Each row of a before or after table is a point. The points were changed in one or more steps. Then noise was added and the rows were shuffled. The steps act on how far a point lies along the listed directions, d1 being the first. Name the steps. A step turns or swaps two directions, mirrors them in a line or flattens them onto one, adds a multiple of one to another, or multiplies one. Angles are multiples of 10 degrees, from the lower direction toward the higher: turns from -170 to 170, lines from 10 to 170 but not 90. Use the fewest steps. Two steps may share a direction if one is a turn and the other turns, adds or multiplies; they go together, in the order done. Otherwise the lowest direction goes first.
(in the rows, 128 means zero)

Directions:
(1): [ 95 152 150]
(2): [100 123  91]
(3): [112  88 146]
Before:
[[131 137  95]
 [159 162  99]
 [137 133 122]
 [121  87 148]
 [176 137 136]
 [110 139 136]
 [192 141  65]
 [174 111  89]
 [ 97  89 163]
 [111 117 165]
 [ 86 122  92]
 [164 109  92]]
After (12 x 3):
[[141 175  98]
 [117  89 151]
 [112  80 153]
 [156 151 149]
 [ 94 117  87]
 [133 136 125]
 [147 171 110]
 [129 104 154]
 [125 135 119]
 [121 143 101]
 [131 143 118]
 [126 128 125]]
Steps: multiply d1 by 0

Directions:
(1): [107 131 128 169  74 137 143 151]
(2): [159 140 121 174 144 123 161  94]
(3): [155 183  97 109 117 142 129 147]
(4): [100 109  66 131 140 151 131 118]
(5): [126 123 107 133 143  70 144 166]
Before, 10 rows:
[[154 100 158 147 147 105 131 110]
 [123 123 162  97 123 116  99 167]
 [110  88 116 123 119 170 122  87]
 [114  92 156 186 131  84 177 122]
 [ 95 109 164 107 107 163 122 133]
 [ 63 100 161 137  64 164  99 136]
 [141 135 152 123  93 150 125 121]
 [117 112 118 137 147  99 120 134]
 [103 110  84 151 133 173 118 101]
 [ 97  95 147 100 111 143  91 133]]
After:
[[114  90 114 132 119 170 126  83]
 [ 98  75 164  91 164  83 124 140]
 [113 114 118 147 133 101 125 139]
 [143 113 136 176 130 135 143  83]
 [157 137 150 114 122 144 124 103]
 [101 107  86 128 144 171 106 104]
 [162 141 152 175 130 111 149 127]
 [152 115 149 151 180 140 132  38]
 [141 122 155 148 145 153 155  84]
 [119  91 164 126 111 113 109 148]]
Steps: turn d1 and d2 by 170 degrees

Directions:
(1): [162 121  95 107 165 103 105 124 169  96 131]
(2): [113 126 137 108 133 183 167 117 157  89 140]
(3): [104 111  82  89  82 135 118 126 147 152 112]
(4): [146  88  93 121 158 150 148 124  75 130 115]
(5): [125 131 134 108 128 113 152 203 126 111 101]
(6): [125 196  92 122 130 114 160 108 111 123 120]
Before (12 x 11):
[[ 96 156 152 135 120 133 151 137 152 118 133]
 [142 115 112 126 110 117  89  90 151 149 139]
 [138 123 125 122 132 117 109 151 131 132 112]
 [135 130 130 118 138 119 142 138 114 120 116]
 [107 154 151 123 114 111 136 145 164 116 131]
 [125 123 108 122 121 113 140 142 119 125 113]
 [111 135 159 124 120 143 138 154 162 111 139]
 [139 124 100 114 125 123 111 104 170 128 139]
 [146 112 109 132 142 118  86  98 142 137 126]
 [106 112 117 120 119 125 139 143 134 135 124]
 [133 127 114 133 119 113 101 107 155 145 141]
 [127 125 146 144 132 125 127 130 139 129 123]]
After:
[[120 128 121 120 120 109 157 182 108 120 100]
 [109 158 153 129 136 121 155 162 159 101 127]
 [114 121 106 130  90 149 108  59 150 165 149]
 [134 130 126 103 136 111 149 175 118 111 102]
 [128 113 121 157  89 146  74   7 134 184 168]
 [106 156 153 111 114 103 148 186 164 106 116]
 [104 118 137 126 124 123 154 173 120 128 119]
 [131 123 137 138 136 121 121 130 148 124 122]
 [120 126 118 152 103 135  91  53 143 171 159]
 [114 137 158 111 126 131 149 195 166  98 125]
 [127 105 101 145 113 144  70  32 134 172 144]
 [129 124 128 111 121 115 123 187 126 132  97]]
Steps: turn d1 and d3 by 70 degrees; multiply d5 by 3

Directions:
(1): [114 100 127 121 115 139  94  94 145 169 162 166 184 125 126  99 102 137]
(2): [119 145 167 115  79 118 122 186 122 109 134 137 171 132  78 141 134 126]
(3): [158 154 145 136 121 119  95 100 121 167 125 158 103 119 108 196 118 101]
(4): [109 165 125  98  78 102 125 133 125 130 135 146  78 100 154  97  90 147]
Before:
[[133 120 120 152 131 128 120 107 143 151 125 157 141 113 144 126 129 110]
 [130 128 155 134  95 118 115 145 126 132 125 163 124 133 114 144 120 122]
 [139 101 139 143 129 129 131 129 129 121 145 121 178 133 111 152 136 135]
 [123 142 122 106  85 128  87  96 139 182 163 178 164 109 132 128  87 129]
 [120 156 136 108 104 124 139 169 127 100 132 141 121 113 131  89 122 136]
 [109 104 143 129 133 132 140 141 134 122 126 116 162 127 114 109 149 134]
 [155 131 176 147 120 131 110 138 108 130 138 164 144 112  74 176 129  96]
 [130 125 130 103  93 121 152 176 111 102 128 117 122 122 125 108 132 137]
 [138  84 107 165 172 152  92  66 148 195 150 136 174 139 128 160 119 119]
 [151 164 158 130  89 111 117 152 129 127 123 154 106 122  77 201 135  94]
 [157 138 115 153 182 122 125  96 123 143 126 102 105 145 134 178 146 110]
 [ 95 106 100 135 133 141 101  71 137 175 149 164 137 117 151  91  93 157]
 [134 112 111 109 123 139 115  84 143 155 161 173 115 108 163  96  88 147]
 [145 141 161 138  94 159  88 131 130 158 144 175 190 132  62 189 129  95]]
After (14 x 18):
[[135 122 160 134  85 165  67 108 140 186 166 199 226 129  61 170 112 100]
 [129  82 140 140 121 135 109 107 140 149 168 146 216 132 110 133 119 142]
 [130 176 139 113 112 118 160 192 114  73 110 116  85 116 131 109 140 128]
 [147 119 114 149 173 130 102  72 135 170 148 127 142 142 132 160 130 116]
 [131 157 124 110  90 121 107 116 129 158 143 157 131 111 133 146 102 123]
 [123  56 105 160 161 162  57  31 166 237 185 175 232 134 126 129  93 128]
 [101 116  99 138 138 137 116  84 131 160 137 149 116 119 152 101 102 154]
 [150 119 175 144 115 136  95 124 114 148 154 181 170 111  74 163 117 100]
 [135 138 132 107  98 116 165 189 104  85 115 101  99 124 124 121 142 134]
 [131 115 119 151 130 129 116 102 146 155 129 160 147 113 144 123 127 111]
 [133 133 156 135  97 117 122 152 121 122 117 155 112 134 114 152 127 121]
 [144 130 111 112 131 132 139 107 131 128 139 147  78 109 162 116 105 140]
 [101  92 143 126 128 135 127 128 141 138 139 132 183 125 113  97 139 138]
 [152 167 157 132  90 110 119 155 128 125 122 153 104 121  76 204 138  93]]
Steps: add -1.5 times d4 to d1

Directions:
(1): [116 106 117 135  75 110 118 140  98 165 119 106  51 128 111 106  99 140
 150 132 175 109 163 126 136 138  97 141 136 148 163 160]
(2): [ 72 147 170 125 138 138 135 149 155 158 157 124 135  93 157 124 123 111
 124 151 111  85 125 170 188 162 114 121  91 142 115 161]
Before, 11 rows:
[[136  94 115 130  78 109 109 132  94 169 116 118  47 140  98 113 108 147
  170 119 177 122 157 120 138 144  96 144 130 146 172 145]
 [ 85 143 148 122 120 126 143 129 119 146 140 144 108 110 133 126 114 114
  119 145 115 106 142 129 150 136 118 128 124 141 108 133]
 [113 110 120 138  94 105 111 145 125 156 125 120  59 120 123 108  88 142
  168 138 148  92 177 126 144 137 103 152 130 133 151 171]
 [165 129 121 142 141 116 142 117 121 106 114 132 125 138 107 128 138 143
  129 114 127 152 106 107  99 114 146 147 151 113 130 117]
 [ 61 138 171 126  89 132 121 158 137 189 164 100  74  83 133 129 107 115
  151 159 145  65 150 176 190 165  79 132  88 173 146 202]
 [162 113 102 116 137 127 126  89 117 101 101 145 153 149  92 122 134 137
  124 113 116 157 105  92  92  99 151 136 152  99 119 106]
 [190 106  93 125 121 100 110  98 115  96  96 136 126 178  97 132 140 149
  125 103 135 182 131 104  66 102 149 140 160 113 146  85]
 [170 121  95 107 163 151 115  99 133  89 109 140 154 167 111 132 138 137
  112 105 116 168  96  78  70  81 171 143 163  98 116  74]
 [174 117  98 125 147 135 122  94 119  88 112 147 156 151 137 136 141 130
  109 109 122 150 111  89  82  94 162 116 160  90 133  89]
 [153 126 113 139 147 135 120 110 122 105 114 145 157 152 138 147 132 137
  132 119 113 150 109 114 105 101 141 119 149  98 121 104]
 [186 122 102 102 162 141 131  93 126  49 116 144 196 156 130 177 149 122
  101  90  99 167  96  80  62  93 177 126 157  89 113  67]]
After (11 x 32):
[[ 83 141 176 120 150 141 131 143 162 162 161 139 147  99 152 134 137 113
  140 140  98  94 111 174 201 172 115 122  79 139 116 144]
 [162 126 114 124 164 141 129  95 138  86 126 152 177 144 149 142 144 118
  102 113 105 144 100 102  97  99 167 112 150  92 119  89]
 [148 128 122 112 161 141 132  93 134  95 116 149 184 138 108 129 142 129
  117 118  95 147  91 108 112 109 157 128 140  98 100 107]
 [149 144 142 114 183 128 124 107 166  87 130 151 204 144 138 149 160 122
  100 120  76 161  97 145 112 125 164 121 119 110  99  87]
 [151 144 137 136 164 124 145 121 141 104 128 139 151 125 126 133 149 135
  117 121 106 143  92 119 117 123 151 140 139 110 116 113]
 [ 84 136 155 134 136 122 124 150 165 150 152 136 115  94 155 122 104 122
  147 153 102  76 151 158 181 151 112 141 100 133 118 172]
 [ 74 124 155 130  68 121 116 157 118 191 154  93  50  95 119 124 101 124
  161 151 165  73 162 160 181 157  76 141 102 173 161 199]
 [189 122  97 101 157 141 132  93 124  49 112 145 191 157 127 175 145 122
  101  88 102 167  99  79  61  93 176 132 159  92 117  66]
 [155 132 112 103 183 156 118 100 150  87 120 144 179 155 124 136 144 128
  104 111  97 160  84  93  86  87 176 138 147  99 102  76]
 [151 127 116 134 150 134 119 111 126 103 116 145 158 149 140 150 134 133
  130 116 111 151 107 118 107 100 142 121 147  97 120 108]
 [ 93 132 131 125 106 119 139 126 103 150 132 141  86 121 122 122 106 123
  125 143 132 112 151 114 135 130 111 131 140 144 120 134]]
Steps: swap d1 and d2

Directions:
(1): [132 106 142 133 161 153 136 185 142 111 150 120 101  86  77 114 153 133
 100 132 108 163 159 166 146 107  86 180 109 119 144 151 148 124 137 113
 103  91 100 133  92 145 133 106 100 130 123 126 185 111 143 173  64  97
 135 124  91 120 123 120  96 129 168 104]
(2): [155 184 120 170 169 125 132  97 122 151 119 120 117 171  76  77 112 131
 148 155 108 172 165 147 139 127 131 121 146 162 142 105 124 158 152 141
 119 108 145 148  83  91 157  93 146 170  94 123 155  93 138 103 178 120
 149 157 173 120 142  96 120 144 112 130]
(3): [138 101 144 117 128 127 103 145 107 109 134 109 142 171 113 166 112  67
  68 130 137 150 143 152 131 144 106 117 117 138 143 132 147 167 191  66
 149  96  84 143 144  90 155 151 111 125 102 172 109 163 117  84 120 170
  98 152 133 145 123 113 170 137 149 134]
Before:
[[129 143 111 137 135 142 145 140 154 137 139 140 107  88 104 100 146 183
  178 148 108 146 143 121 135 113 114 158 122 113 137 139 115  91  94 168
  115 150 139 134 108 165 116  93 118 122 136 101 161  93 154 163 107  74
  165 108  97 125 126 135  70 127 109 118]
 [131 132 133 147 152 134 124 136 112 118 143 116 123 135  60 117 127 136
  101 139  99 157 155 145 149 122 108 148 127 136 132 116 142 145 162 122
  112 105 118 133 102 113 148  93 123 137 106 125 161 104 142 133 111 127
  127 136 145 124 141 107 117 153 169 121]
 [175 200 130 187 203 119 128 104 110 164 110 105 109 215  14  61 103  83
  129 175  79 220 213 179 142 135 112 104 168 194 177  94 135 189 203 114
  119  78 128 170  68  43 196  71 141 193  51 155 169  84 151  69 208 132
  143 194 202 131 146  50 126 151 119 135]
 [122 140 128 131 141 144 156 111 137 144 117 135 123 109 135 122 124 144
  146 139 124 131 143 122 122 112 135 117 133 124 127 128 121 105 108 147
  126 138 135 126 114 147 128 114 132 130 135 125 142 112 121 144 130 107
  125 128 129 144 129 139 114 131 130 134]
 [130  96 136 121 130 124 131 159 117 114 126 133 138 126 106 146 136  80
   92 109 128 147 145 152 141 141 114 139 121 126 155 137 140 130 149  88
  128 112 109 131 128 116 138 135 115 139 111 139 136 151 119 125  94 142
  113 139 117 132 129 120 134 131 170 136]
 [134 125 132 133 127 135 128 143 131 119 144 129 122  92 118 117 129 170
  135 126 120 131 128 117 136 121 130 149 119 117 138 125 130 111 115 153
  113 123 134 123 115 158 119 121 120 106 140 114 145 112 137 161 104 111
  142 115 114 132 113 131 111 118 121 121]
 [136 135 123 139 118 128 111 110 108 138 109 119 139 167 141 140 111 116
  116 121 145 132 113 129 126 140 139 116 139 144 135 121 134 146 133 143
  135 135 148 130 148 131 139 145 145 134 129 115 105 130 136  98 160 153
  120 139 137 139 158 119 148 122 125 138]
 [142 116 147 122 165 155 129 142 107 114 138 109 119 154  80 137 114  93
   85 146 128 160 142 171 141 138  90 140 117 127 150 132 155 148 165  79
  124  89  89 135 107  98 154 121 127 144  93 141 143 140 120 120 101 126
  121 150 129 126 138 115 141 152 159 126]]
After:
[[141 123 132 144 145 149 120 151 121 128 127 115 118 131 100 123 131 127
  102 124 128 160 138 157 139 121 109 157 128 137 145 137 147 141 134 138
  113 108 132 134 116 147 142 124 129 137 126 107 152 111 148 136 114 125
  129 135 108 129 155 113 118 123 154 119]
 [118 108 133 119 108 117 108 117  97 110 133 118 153 160 119 167 108 108
   90 123 129 116 118 117 131 144 130 109 129 129 122 112 135 148 166 103
  144 130 114 126 155 106 141 135 129 111 115 147  99 145 123  96 131 172
  101 133 152 140 135 124 161 146 158 140]
 [133  48 165  90 130 133  93 202 102  89 140  95 140 166  88 204 126   7
   10 123 124 165 162 181 128 150  67 122 116 132 171 152 174 173 229  11
  152  71  33 150 166  82 168 162  76 104  88 215 109 191 121  86  77 186
   67 162 107 161 111  98 181 129 188 129]
 [137 142 120 142 132 108 136 105 110 138 107 140 148 164 113 119 117  94
  133 120 128 142 141 132 137 150 144 108 144 148 148 111 121 141 140 118
  133 133 147 132 124  95 143 126 145 161 102 127 121 136 119  94 158 146
  125 149 162 128 141 114 137 137 133 150]
 [116 117 134 113 125 143 149 124 133 134 120 134 131 105 152 151 125 133
  127 131 134 117 130 119 117 115 132 115 125 113 125 137 125 103 110 129
  135 142 122 122 135 153 124 135 124 114 142 136 126 134 115 142 114 121
  110 126 116 151 122 145 128 128 140 138]
 [143 136 136 121 144 137 122  99  96 127 122 114 140 191 113 144  92  88
  104 145 141 138 123 145 130 155 120 101 133 137 139 112 141 154 163  91
  142 113 109 133 129  82 154 134 148 146  92 143 104 149 109  84 153 151
  117 155 160 129 145 118 166 153 129 146]
 [111 101 116  93  75 124 121 127 137 119 131 143 144 112 179 172 128 142
  152 123 146  95  98  89 114 137 133 116 117  98 119 142 114  93 100 136
  154 178 122 122 182 160 104 150 117  84 152 131  82 158 127 123 115 130
  125 100  92 148 120 160 127 118  99 140]
 [128 124 128 121 102 121 121 118 122 121 136 134 140 117 155 139 116 157
  140 118 137 106 106  97 122 135 151 118 125 118 131 115 123 114 117 150
  134 143 139 120 145 149 115 143 132  96 145 123 105 135 125 133 130 138
  127 118 130 140 112 139 139 116 103 136]]
Steps: turn d1 and d2 by -160 degrees; turn d2 and d3 by -60 degrees
